Rows are points. Examples show where two turns around zero, p and q, send a point. Where does a point land after both, in the order given? Backwards means that the second turn is done in reverse. Each puzzle has new turns, and all numbers are rounded.

Turn p:
[ 24.5  -9.4 -22.9] => [ -9.3 -12.9 -31.0]
[-5.4 13.5 15.7] => [ 9.0 -4.1 19.0]
[ -4.6  -0.2 -10.7] => [ 4.6  6.6 -8.4]
[-10.3  -3.0  13.6] => [-3.5  7.3 15.3]
[-4.2 -0.8  4.3] => [-0.7  3.1  5.2]
Turn q:
[ -6.4   0.1 -16.9] => [-14.0   0.5 -11.4]
[-14.3 -19.1  12.6] => [ 21.5  -3.9 -15.8]
[ 7.8 18.6 -3.3] => [-13.1  -3.7  15.3]
[  9.1 -10.7  18.0] => [20.5  7.3  7.0]
[-12.2   1.0  -4.0] => [-3.3 -8.5 -9.0]
[16.0 10.1 -6.5] => [-11.6   8.4  13.9]
Where do these land?
q, then p: [-14.3  13.8   9.3] => [-20.8   6.9  -1.7]
p, then q: [10.0 -1.4 -6.2] => [ -4.0   4.9 -10.0]
q, then p: [-12.2 -13.9  -1.8] => [  2.6  -1.5 -18.3]
p, then q: [-2.1  9.1 17.8] => [18.9 -0.2  6.7]
q, then p: [ 18.6  -7.6 -19.1] => [26.4  1.9  8.3]

Turn p:
[ 17.9  27.2  -6.7 -12.3  -8.3   6.6] => [ 24.2  -8.6  -2.5 -12.4 -13.6 -19.1]
[-2.0 -2.1 -9.2  1.8  9.3 18.3] => [10.1  4.5 -9.6 -3.4 -2.9 16.8]
[-14.7 -17.5   8.8   2.6  16.2  -1.3] => [-13.7  -3.9   0.4   8.1  13.7  20.4]
[ 12.0  -1.9  -7.6  -5.3 -20.9 -17.7] => [ -3.5   5.6   3.5  12.7 -11.4 -25.2]
[ -2.6 -11.2   3.4 -10.4   8.3  11.3] => [ -2.7 -10.1  -8.0   4.2  -4.7  15.4]
[-19.4   0.2  -3.3   1.2   8.4  -4.3] => [-3.0  1.6 -8.6  1.9 19.2  4.3]
[ -2.9  -7.8  24.6  23.3 -20.1  -5.6] => [-30.9  11.5  18.0 -14.8  -2.6  -4.4]
[11.7 13.1 -9.9 -0.9  7.1 -7.4] => [19.4 -0.5  7.0  3.6  2.4 -8.2]
Turn q:
[ -4.1 -16.7  12.1 -21.9  22.7  21.6] => [  3.8 -25.3  23.8  11.8  21.3   9.4]
[-4.7  2.1 -8.6 -8.6 -1.8 11.9] => [-9.1 -1.4  7.0 13.1  0.1 -4.0]
[-12.0  13.8  -0.2  10.3  -4.9 -24.8] => [  5.9  20.8 -20.1  -8.2   5.7 -10.3]
[ -3.5  -7.2  -7.4  13.1  -7.9 -14.3] => [  9.0  10.1 -16.2   2.0  -9.1   4.9]
[ 19.7  -2.3 -10.7  -3.3  -9.3 -11.7] => [  2.2 -10.1 -10.9  -4.0 -20.3  -9.4]
[  4.5  -5.6  10.4  -1.1 -12.9  -3.3] => [12.2  2.9  7.4 -5.6 -9.4 -2.3]
[ 0.0 16.0  4.3 11.4 14.2 20.7] => [-24.3   2.9   9.1  -8.9  11.8  11.5]
Where do these land?
p, then q backwards: [  0.1 -12.1 -13.4 -12.5  14.6 -18.2] => [-19.0 -15.0 -14.1 -14.1   5.3   3.6]
q, then p backwards: [-1.0  5.0 15.4 13.6  3.6 -1.0] => [-6.3  7.0  2.9 15.9  3.6  9.9]
p, then q: [ 21.9   8.2   1.9  -6.6 -19.7  15.9] => [ 14.6   4.9   4.9   2.6 -23.1 -20.8]
p, then q: [ -3.0  -0.8 -10.0  17.1  -4.4  -7.3] => [-10.2   5.2  -3.2 -12.3  10.4  -8.5]
p, then q backwards: [  3.1 -15.1  -5.9   0.1 -19.7   0.6] => [  0.1   8.3 -17.4   5.9 -15.7   2.6]
q, then p: [-5.9 -7.8 -6.9  4.6 21.0 -1.0] => [ 8.8  8.7 -5.3  3.5  0.6 20.3]
q, then p: [-15.1  22.6  19.0 -16.4   4.6  11.0] => [ -2.4 -24.3  15.6   0.1  25.6   4.5]

Turn p:
[ -4.8  -3.3 -41.1   5.3 -15.7  15.6  -0.6  -7.4] => [  5.2   8.2   7.2  -8.7  -1.7 -34.1 -25.0  16.7]
[ -4.4  -4.8   2.2 -11.4  -8.8 -22.1  -2.1  -4.9] => [-15.1  -9.6   2.9  12.2  14.1  -2.1  -2.7  -9.3]
[  9.4   0.8  11.5 -21.2  25.3  -8.6  -4.2  12.5] => [ -5.8   7.3 -25.8  12.0  -2.9  20.9   1.6 -14.7]
[ -0.8  17.8   1.8 -14.5  -2.4 -14.6  -4.2  -3.5] => [ -6.6   6.3   5.4   3.8  10.2   4.7  -6.2 -22.1]
[ 29.9  -5.0 -20.4  15.6 -16.4 -11.4   9.2   2.5] => [ -3.6   1.2   6.7  12.5 -19.2 -36.5  11.2  -4.8]
[-3.5  3.9  8.9  0.3 -0.9  8.6 17.5  5.3] => [ -3.3  -6.7  -0.8 -18.0  -8.6   5.9   4.7  -2.3]
[-4.9 -3.0 10.8  3.9 -0.6  3.0 -7.5 12.2] => [-4.8  5.6 -0.8 -1.7  3.8  9.7 10.9  9.7]
[-8.4 -2.6 10.0 19.5 34.9 11.0 -1.3 10.2] => [ 12.6   3.7  -4.5   3.3 -21.6  31.0   1.6  19.1]
[ -8.7  -4.7   6.7   1.0  -4.8  10.6   1.8 -15.4] => [ 11.0 -13.0   3.1  -9.4   9.8   0.9  -1.8   5.4]
[ -3.8   0.9   9.6   1.6 -10.6   8.0  -8.6 -11.5] => [10.5 -3.1  6.6 -6.0 16.0 -0.4  5.7  2.4]
Turn q:
[ -4.2 -10.7  -4.8 -14.0   2.2  -3.8   3.0 -15.3] => [  4.8  -8.4 -15.9   4.9  -5.8 -14.1   2.7  -2.0]
[ 22.1   5.9  -2.4  -9.5 -12.8 -10.6  14.6  15.1] => [-24.1 -17.8   9.7  -5.2 -11.1   4.4  -8.1  10.5]
[-16.1 -17.2  12.2   8.7  -5.8  22.7 -18.9   0.5] => [  9.0  18.5 -11.1   4.4  23.6   5.9  21.5   8.0]
[17.7  1.3  5.6 19.7  7.2  3.0 -6.4  2.4] => [-9.3 11.7 19.1 -9.1  7.7 -4.6  5.0 -8.1]
[-7.8 -1.4 21.5  8.6  9.9  8.4 -2.9  2.3] => [  9.5  13.7  -0.7 -15.1   3.1   8.6  13.5  -2.7]
[ -7.0   0.2   8.7   2.1  14.7  17.5 -23.8   4.0] => [ 10.3  13.4  -6.8 -11.7  26.3   4.6   2.0  -7.1]
[ -9.4   7.3 -12.4 -11.3 -11.8 -24.1   3.9 -11.2] => [ 13.2 -23.2   2.0  16.1 -13.5  -5.3  -9.1   3.5]
[18.9 20.4 -6.4  5.1 -3.2  4.8 17.6  2.3] => [-15.0   7.6  14.5  -6.6 -13.8  -2.9 -19.8   7.7]
[-14.2  -5.9 -22.0  -9.3  -0.4 -17.9  12.9   0.0] => [  1.4 -15.5 -10.8  22.3 -16.4   3.5  -7.6 -10.0]
Where do these land?
q, then p: [ -0.7  -9.4 -15.8   4.0  16.4 -31.8   6.2  -9.1] => [ 11.6 -29.0  14.8  11.5  11.2 -15.9   6.3   2.7]
q, then p: [ -7.4  -9.0   5.7  -4.9  -5.1 -17.9   6.9 -13.6] => [ -8.8 -13.7   0.8   2.2  -6.1 -18.8  10.4   0.9]
q, then p: [-12.0  13.0  16.7   3.8  -6.0  31.2  21.5  12.8] => [ -5.8  35.1  -1.6 -30.1   1.8  -2.5  -3.6  -7.0]
q, then p: [ 18.7   1.9 -12.9 -12.5  -0.3   7.5  -4.9  -5.3] => [-10.2   3.5   2.6  18.6   7.4  10.6 -10.4   6.3]
p, then q backwards: [  2.4  -6.3 -10.5   1.0 -14.3  -4.1  -2.4  11.8] => [15.6 -7.6 -3.6  2.8 -6.4  9.4  3.0 -7.9]
p, then q: [ -5.2  18.2   1.1 -10.2   7.9  23.4  -8.7  14.5] => [  1.5  -1.5  -6.6 -10.9   7.3  -2.9 -32.1  10.1]
p, then q backwards: [  1.2   5.6  -9.4   7.6  -2.7  18.1 -12.4  -9.7] => [ -6.4  15.2   7.7   4.4  -1.0   8.2  -9.0 -16.2]
p, then q: [  2.9  12.6   6.6   7.7   5.7 -21.6   8.0   1.2] => [10.7 14.7  1.7  1.6 -5.5 -6.3 14.4 14.9]
q, then p backwards: [-14.7  -8.9  18.1   2.6 -12.5 -16.1   6.5   4.3] => [ 5.8 -6.6 22.4 20.2  9.5  2.2  4.5  0.9]
p, then q backwards: [ 14.8 -17.7   0.4   1.0  10.8  11.3 -20.7  -7.0] => [-24.9  -7.5  -1.0  -7.1 -11.3   9.7  -8.4 -15.4]
